Every row gives one point. Two turns around zero, p and q, are shown by what they do to some points. Write where each new point lands after one turn and then the other. Backwards means that the second turn is done in reverse. Each puzzle has new turns, and all numbers are rounded.

Turn p:
[ -7 -27   6] -> [-11  26   4]
[ -5  21 -24] -> [ 19 -15 -22]
[ 9  4 -8] -> [-4 -9 -8]
[ 3  2 26] -> [-4 -3 26]
Turn q:
[ 17   9 -12] -> [-2 22  6]
[-11 -16 -20] -> [28 -2  1]
[ 7 -8  1] -> [ 1 -1 11]
[-13  15  30] -> [-25 -18 -18]
Where do these land?
p, then q: [-1  6 16] -> [-11 -12   5]
p, then q: [-10 -15  -6] -> [ -4  14 -12]
p, then q backwards: [12 -5  9] -> [10  1 13]
q, then p backwards: [-2 -1 15] -> [15  3  1]
p, then q: [14  8 13] -> [  1 -20   4]
q, then p: [-12   8 -48] -> [-11 -46 -18]

Turn p:
[-10   7  25 -20] -> [ 27 -11  14 -10]
[  9 -13  22 -17] -> [ 21 -10 -11 -19]
[  1  -2 -45  10] -> [-42  20   1   2]
[-11   3  24 -21] -> [ 25 -13  13 -13]
[-11 -10 -17  26] -> [-28  -9  -4  17]
[  6  24 -22  41] -> [-20  22  -2  44]
[ 17  -9  13 -20] -> [ 18   2 -13 -21]
Turn q:
[-7 21  8 22] -> [ 11  17  21 -13]
[-21 -48 -12 -40] -> [-19 -54 -14  31]
[  5  12  11 -11] -> [-15   6  -1 -12]
[ 11  17 -19  14] -> [ 9 28  0 10]
[12 -2 12 16] -> [ 15   4  -6 -16]
Where do these land?
p, then q: [-11  -6 -20 -13] -> [-17 -15  13  -5]
p, then q: [ 14 -18   5  24] -> [16  3  2 29]
p, then q: [-22  16 -31   1] -> [ -3 -11  31 -25]
p, then q backwards: [ 12  -5  47 -21] -> [ 11 -31  14  39]
p, then q: [34 -1 14  8] -> [  4  29 -11  21]
p, then q: [-28  14 -15   1] -> [  4 -16  16 -26]

Turn p:
[  9 -13 -13  10  16  16] -> [-12  -2  14  -3  -9 -24]
[ 20  16 -26  -4   9   3] -> [-12 -31   6 -17   2  -6]
[-13  11  14   3   1  -5] -> [ 4 12 -1  1 16 10]
[  1   5  25 -13  -1  -6] -> [22  6  7  1  3 16]
[16  0  0  8 -7  9] -> [  5  -2  -4 -15  -8 -11]
[-23 -24  -1  -1 -17  14] -> [  3  12 -18  28  -6 -16]
[-11   6   2  -4  -2 -31] -> [-9  3 -5  5  4 31]
Turn q:
[ -7   1  -3  46 -10  -1] -> [  7  24 -10  10  34  17]
[-10  -5  23  -8  14  13] -> [ 12   8 -12 -17 -17 -11]
[ -5  18 -15   2  -7   0] -> [-13 -11  -6   2   8  16]
[ -3  -6   5 -13  22  -8] -> [ 19 -12   6  -8 -13  -5]
[-2 -6 -4 -4 -4 15] -> [-10   9   4  -9  -6   2]
[  9 -17   6  -8   2   3] -> [  3   8  12   0 -10 -13]
[  6   2   6 -12 -16  12] -> [-20   4  -4   0  -8 -11]
[  1  -1 -13  -5   5 -46] -> [ 16 -35  18  12  20  -5]
[11 14 -3  2 -5 12] -> [-13   4  -9  11  -7   9]
Where do these land?
p, then q: [12  2  6 15  6 -9] -> [-11 -10  -9  -8  -9  -8]
q, then p: [  8   4 -17   2  -9   0] -> [  0  16   2   6   9 -10]
q, then p backwards: [ -3 -21   2 -12   3  -8] -> [15  0  5  1 14 16]
p, then q backwards: [  2  11  10  15 -13   2] -> [-18  -2  12   9   1   8]
q, then p: [  0  13   9  15 -13  -2] -> [-22  -4   5  -3   8  -5]
p, then q: [-14  -5 -37   8  26 -13] -> [ 17   6 -12 -39  23  -1]
p, then q: [ -3   5   9  -5 -13   6] -> [-1 -1  9 13 -6  8]
p, then q: [ 4 -2  9 10 -5 15] -> [ -1 -17   1  13   0  -3]
q, then p backwards: [ -5  -8   9 -48  18   9] -> [ 48 -17 -14   5  -1   8]

Turn p:
[-14  26   9  19  25  11  13  31] -> [-43   8 -22  20  20  -2   1  -2]
[ 13 -24  23  24 -20   8   1   4] -> [  6   4  16 -14  24  29  19  -8]
[ 24  31 -18 -29  22 -21 -17  26] -> [  3  -1 -39 -15   6 -43 -30  -2]
[ -5 -13 -22  20 -18  -7  -2  33] -> [ -2  -7 -17 -14  12  -5  41  14]
[ -9   5  -3 -13  21  25   4 -16] -> [-17 -15  13  14 -12   1 -24   5]
[ -9  -8  -3  22  30 -13  -2 -17] -> [-26  18  17  -8 -21  -9   6 -11]
[ -8 -26   6 -14 -18  -7 -17 -15] -> [30 -7 27  0 -4 -6 11 -4]
[ 27  19  16  12  -8   8 -18 -11] -> [  6  -4 -10 -12   5  20 -14 -34]
[ 10 -25 -10   0 -29  -9  -9 -10] -> [ 30  -7  11 -21  -7   7  18   4]
[-23   7   4 -20 -23   3  20 -15] -> [ 21   1   2  34 -13  12  -2  16]
[ -8   8  -3 -20  18   3  26 -10] -> [ -9   9   3  17 -12  -3 -24  22]
Turn q:
[  1  -3 -25  12 -11  -7  -3   7] -> [-12 -18  -7  -6 -17  -8  10   2]
[  2  -4   6 -39 -10 -17  -7  21] -> [-34  25  23   3   1   0   4 -11]
[ 24  13  11 -36 -18 -20   3  12] -> [-32  36   0  -9   5   4   4 -25]
[-1 -4 22 14 34 -7 25 -5] -> [ 21   0   3 -11   4  22 -38   8]
[-18 -21 -11  25  -4  23  -6   4] -> [ 13 -21  -2  19 -16  -5  10  27]
[ 12 -17   6  14  16  15  16 -25] -> [ 26 -10 -17  17  -2  18 -19  -5]
[  0  -7  16   3  29 -14  -6 -25] -> [ 28  -6  18  -4   4   9 -20 -19]
[  8  28   2 -25  13  12 -19  13] -> [ -9  20   4   1  24 -34  -8  -6]
[ 19   4  28 -10 -22 -25  -8  16] -> [ -9  41   7 -17 -16   6  11 -13]
[-36  -4 -19  26 -23  20   6 -15] -> [ 12 -35 -10   7   4   8  34  28]
[-12  14 -34  15  -5  20   0  -2] -> [ -3 -30 -19   1   9 -19  13  15]
Where do these land?
p, then q: [ 19 -16 -14  17   7  17  10  10] -> [-17   4  19  21  15   1  -6  16]
p, then q backwards: [-10 -21  26  18  15   5  -2 -11] -> [-12  -8  10 -33  -3 -20 -11   1]
p, then q: [-3  1  3 15 -4 10 11 29] -> [ -5 -19   2   2   9  -1 -21  20]
p, then q: [-3 21 11 -9 23  4 -8 -2] -> [ 18 -16  16 -10  -4  -8  14  -8]
p, then q: [-22 -13   2  21  16  17  32 -13] -> [11 12  3 -2 12  5 14 47]
p, then q: [ 11 -13 -18 -48 -27 -29  -6   4] -> [-28  26 -13 -13 -34 -12 -18 -32]
q, then p: [ 19  36 -13  -1  -6 -38 -22   9] -> [ 36  17   7  24 -27 -20 -21  12]
q, then p: [ -1   1  22  11  -4  22  12 -20] -> [-20 -11 -16 -24   3  10 -14   4]
q, then p backwards: [-10   5 -20 -24 -19  -8 -27  -6] -> [-26 -15   5  21  10   1 -26  11]

Turn p:
[ -4   6 -16 -15  20  -1 -11 -15 -28  -1  -8] -> [ -6 -14  19  -5  15  18 -10  -9   2   0  28]
[ 14 -15  18 -12   9   6  24 -17   6 -16  20] -> [-7 -3  5 18 10 -5 34 23 19 -4 -3]
[ 19   2   6 -20   8  24  -9 -16  15  22  19] -> [  8 -18 -12  -4  17  23  23  11  -5 -26 -11]
[-22  24  21  14  19  11  14  29 -20  16 -12] -> [ -4  17   5   4   3 -19 -43   4   1 -37   6]
[-17   4  12  28   5 -37 -19   1   3  17 -13] -> [ -9   5 -29  -3 -20 -19 -13 -23 -17  -1  27]
[ 35   4  10  12   1  21 -12 -25  28   9  -2] -> [ 39  -6 -24   6  -5  18  28   7  -1 -15   1]
[  8 -14 -28   9 -31   8  17 -22  32  10 -19] -> [ 20 -19 -22  12 -24  20   1  -8  22  26 -29]
[-25  44  -5  -1   9 -14 -13   6   6  13  21] -> [  1 -27  -5  -9  18 -28 -21  -7 -34 -11   2]
[ 30  -7 -22  27   6  14  33  19   2 -32  20] -> [ 17  10  41  38 -24  -5  12  23  -8   9 -19]
[ -3 -19 -22  -6 -18 -19 -20  -3  26  22   9] -> [-14 -17 -24 -11 -13  14  13 -22 -19  17 -20]
[-12   0  -1 -22  15  -6   4  25 -11 -28 -25] -> [ -7  20  34  -7  14 -14  -8 -25  18   2   3]
[-30 -14  15 -17  -8  20 -19   0 -29 -14 -14] -> [-15  30  -1 -16  35  15 -18   3  14  13  11]
[  8 -13  11   3 -34 -27  10  17 -30 -20   3] -> [-20  21  15 -24 -26 -18   2  22   8  27   5]
Turn q:
[ 10  -1  -6 -29 -30  16  21  14 -16   4 -18] -> [ -3  18  31  -5  19 -21   9  28   4 -16 -12]
[ 18 -11 -23  -5  -4  38  25  15  -6   4   3] -> [  8  32  23  19   5  -6  17   7  14 -24  15]
[-16 -28  10   0   4 -19 -25   5  25  29 -13] -> [ -5 -38 -23   8   2   4  17  -6  23   3 -28]
[ -9  -9  12 -31  17 -17  -5 -27  -9  20   5] -> [ 15 -24 -10 -27   6   6  23  -8 -21 -13 -14]
[-25 -12  25  -5  23  31 -17 -23 -12 -24  23] -> [ 30  -5 -36 -15  -9  21   2  26 -10  -9  33]
[-21  14 -11  -8  -1   6  21  -1  20 -16  16] -> [-23   1  -4  -5  10   2 -15  -4  -3 -24  27]
[ 15  18   4  14 -27 -21 -25   4  -7  24  23] -> [-15   6  -4   4  20  -1  16 -12 -13  49  -9]
[-30 -22 -36  16  14   2  21  32   6 -28  -7] -> [ -3  -9  -2  50  -7 -14 -31   1   6 -37  15]
[ 26  17  24  24  -2 -11  -3  35   2 -14   0] -> [-27  16   7  14 -33   5  -8  11  -3  32  -8]
[ 22  27  25  31 -11 -13  14 -26 -19  -9   0] -> [  5  13  28 -19  -6  29 -23  -4 -18  37   0]
[ 12  -4 -15  13  12 -16 -15 -19  15 -18 -10] -> [ 11   6 -17  -3 -11   1 -24 -28   8   2 -13]
[ -1  10 -11 -19   7   3 -12 -11   0  28 -22] -> [ 11 -15   8 -21   4 -24  18 -14  13  -1  -6]
Where do these land?
q, then p: [ 27  -1 -11 -26   1   9  -7   1 -20  26 -22] -> [  2  -9   5 -10 -23 -29  13  -4  35 -14   6]
q, then p: [ -1  -5 -10  16 -16  18   1 -16  15 -29   0] -> [ 25  -7   0  -3  18   3   8 -12 -32  -6  -3]
p, then q backwards: [ 17   2 -13   1   8 -15   9  21 -18   9 -11] -> [  8  16   4   3  22  -1  26   4   3  -5 -16]
q, then p: [-35  12  -9  -6 -17  13 -16   3  24 -19  40] -> [-21 -24  21  26  20   3 -10 -10 -43  10  -5]
p, then q: [ 46 -29   4   2  10 -18 -15  18 -14  22  -9] -> [-15  22  13 -21  34   7 -15  35  -7  -9  24]
q, then p: [ 23  13  11  12  10   2 -10  26 -22  11 -23] -> [ -6   3 -26 -24 -33 -14  -7  10  11  -9  -9]
p, then q: [ 21  24  48 -28 -20 -19 -10 -18 -27 -21  -2] -> [-52   7 -11  -4  -8  -4  28  -7 -33 -39  -9]
q, then p backwards: [-20  -5 -10 -10   9   2  12   7  34 -23  -4] -> [-13   2  19  -1  16  -4  16   1 -10  37 -11]
p, then q: [ 37  -8  23  -2   6   3  13  17   2  38 -16] -> [-20  31  -5 -11  13  -9 -39  23  10 -15   3]
q, then p: [-23  21 -16  11  15  -2   4 -33  24 -16  29] -> [ -6 -26   4   9  37  27  16  14 -23  19   9]
p, then q backwards: [  8   0   0  14 -17 -27  -3   0  -3  34 -31] -> [  1  15  10   4  40  -1 -14 -10  25 -23  -8]
p, then q backwards: [-44 -13  -3  -2  11   1  -4 -11   0 -13  13] -> [-12   7 -16  14 -33 -16  -7  12   6   3  22]
q, then p: [-37  -3 -15   6 -13  14  29  -9   6 -24  37] -> [ -1  11  23  26  34   3   4  14 -45   2  13]
p, then q: [-19  -9   1  13  11  18  -3  -5  -1   6  -1] -> [ 12   1  -7   9  -8  -7  -6 -10   6  13  20]

Turn p:
[ -7  -6  -7   9   3 -24  -5  -1 -12  12  -1  12] -> [  3   5   7   5 -13  13   7   9   0   4  13 -22]
[  1   3  -7 -10  12 -12  -7  -7 -10  -5   8  -5] -> [ -3   6  14  -9 -17  -5  -6   6   2  -5   7   1]
[35  8  9  6  9  2 -2  4 46 -6  3 -5] -> [-11  11 -42 -16  12  -6  -5   1 -22 -24  -2  14]
[-11  -4  -7   5   6   2  -5 -23  -8  -4   5  -4] -> [  2   4   5   3 -18 -15   2 -11  11   2   3  -6]
[ 1 -2 -3  1  8  8 -2  4 -3 23 10 -4] -> [ 16   0   4   2  -9   1   0  -4 -20   2  -6   0]
[  5  -8   9  -9  -4  -6   0   3   2   5 -12  -8] -> [  5 -15  -6  -9   5   5 -10   5   1   1   4  -2]
[-10   1  11   9  13   5  -5   6  -3  -7  -9  -4] -> [  9   2   2  14  10 -10  -9   3   5  -7   8  -1]
[ -5  14 -15   8  -4   6   2   2  -1  14  -6   1] -> [  2   6   0  11  -3   2   2   6  -5   5 -22  -9]
[-10   5  -8  -5  12   7  48   3  -5  -2   2  -1] -> [ -1  25  12   0  11  16 -24 -22   5  19 -12   4]
[ -3  -3   1   6 -26 -11  -8   7   7  -6  10  -7] -> [-14  -9  -7  -4   6  -7  16  12  -5  17   8   0]
[ 10   5  12   2 -31   5   3  -1  -9  -4   9  -2] -> [-20 -21  -4   9   0   5   9  -3  -2  13  -2  15]
[  5  -9 -10   4  11   8  -1   3  -4  -8  -5  -2] -> [ -1   2   9  -2   7  -8  -4  -9  -2 -12  -1  -9]
[  1   2   8 -25 -19   8  -6  -1   8  -3  -9  28] -> [  4 -12  -5  -9   7  19  21   5  21  -9 -10  16]
[-12  -6   7  -1  12   2 -10   0  -6  -9  -4   2] -> [11  0  9  5  3 -9  0  1 11 -8 12  0]
Turn q:
[  0  -2 -18 -10  -4  -7  13  -3   6   8  16  10] -> [ -5 -24  11   4  -2  12  -2 -12  -1  -3  -8   5]
[ -3   1   6  -3  -3 -26  -1  -3  -9  -7 -13 -11] -> [ -2   3  -8 -12   2   0 -12  -9   2   7  16 -21]
[  1  -7  -9  17   5   5  -5 -11   0   2   7  18] -> [ -2  -7  13  -7  16   0   3  11   8 -11  -4  12]
[ -9  16  11   2   1  -7 -16  -2  -4   0   1 -18] -> [-11  24   4   0  -3   4  -3   2   3  14   7 -11]
[ 12  -5  -9 -10  14  11  -9  -9   1   1  14  15] -> [  8  -8  17  16   8  -3   9  -1  15  -7 -10   4]
[ -1  13  25  15   2 -19  -4  10   5   7 -16 -10] -> [ -2  19 -24 -15   3  13  -6  13   1  15   1 -15]
[ -4  12  11  -7 -21   5  15   9 -16  -7  -5 -10] -> [ -5   8  -9  -2 -27  -2  -3  -2 -17 -11   7 -11]
[ 17   2 -15   4  15   5  -5 -11  12  -4   3  13] -> [ -3 -16   4   9  13  -5  13   7  20  -1  -6   5]
[-18   5  -6 -17 -10  -2   9  18  -6 -12  -2   3] -> [  0  -3  -5   4 -26   0 -19 -12  -2  -4   8   8]
[  3  -7  10   5 -18   8 -10  11  -2  13 -18  -8] -> [  2  14 -17   7  10  -5  -8   9 -23  -3   0  -2]
[  1 -12   6  -4   9   4   1 -12   7   2   3  13] -> [18 -9 11 -1  7 -1  3  6  4  2 -5  2]
[ -7   1 -20 -10  12  14   9 -13   3   0   4   0] -> [  1 -14  15  11  -4   1  14  -5   3   3  12  15]
[ -6  -4  -8  -9   2  -2  18  16 -17   0   5  -5] -> [  4   0  -5  -3 -14   8   0 -24  -4 -12   5   6]
[ 13 -13  13  25  -3  10 -15   0  20  -2   2 -10] -> [ -3  11  -6  -9  19 -20   9  15  -6  12 -20   4]
Where do these land?
p, then q: [ 2 -5 -6 14  5 15 10  1 12 -3  5  5] -> [-7 -5  6 -3  1  6 12  4 10  0 19 -6]
p, then q: [ -3   0  -2   8  -3  -6 -12  -8   1   6  20 -10] -> [ -9  -4   2  -8  -3  13 -10  -9 -12 -11  -3  -9]
q, then p: [  8 -28  11   0   7  10  10   7 -11  -9   1  -6] -> [-23   0   0 -14 -14  15 -14  -2   8 -10   2  -1]
q, then p backwards: [  7   4  -9   4  -8  -6   5 -17  -2   1   0   2] -> [10 -9 -4  2 -9 -5 -7  8 -9 -7 -5  0]
p, then q: [ 21   4  13  15  14  -6 -16  12  -3 -17 -10 -25] -> [ -7  20  10 -16   6 -10 -22 -22  24  -2  -1   6]
p, then q: [-25   3   4  -3  11   7  -1  -9  -3   2  -9   8] -> [ -9  -8 -13   0   7  -3   9  14   4   9 -16  -8]
q, then p backwards: [-11 -16  -1  -6  -8   1  -1   6  11   8 -11   2] -> [  2   2  15   0   4   5   7  10   3  12   3 -16]
p, then q backwards: [  5   3   3   4 -16   7  -3 -12   0   4   7  11] -> [ 9  9 -9 -3  7  7 14  8  7  1  5 -6]
q, then p: [  5  20   4 -11   9   7  -1   4  12 -17  -7 -15] -> [ -5   6 -14   0  -2   6   6   6 -12  26 -10 -12]
q, then p backwards: [  3  20   5  -7  -3 -17  -2   6   5  10   1  11] -> [  5   9  -1   2  -6 -12  12  -6  -8   9 -20   5]
q, then p: [-13 -12 -11  -2 -13  24 -14  30 -10   7  -8 -17] -> [-19  15  13  29 -24   8  15   9  12 -10  -1  -7]
q, then p backwards: [  9   4   3  -5  21   3   7 -10  -3   4  -4  -3] -> [-13 -11   3   3  -7  -1  -7  -1   0   4  -1  18]
p, then q backwards: [  0  -6 -12  -2  -2 -23  -9  -5  -1  -1  13  23] -> [ -3  23   9   9  10   4  14 -12 -15   0   3 -11]
p, then q: [ -9   9  -3  -8 -15 -14  26  -4  -8   6   2  15] -> [  3   5   1  17  -4  10   9  22 -20   5  -3  16]
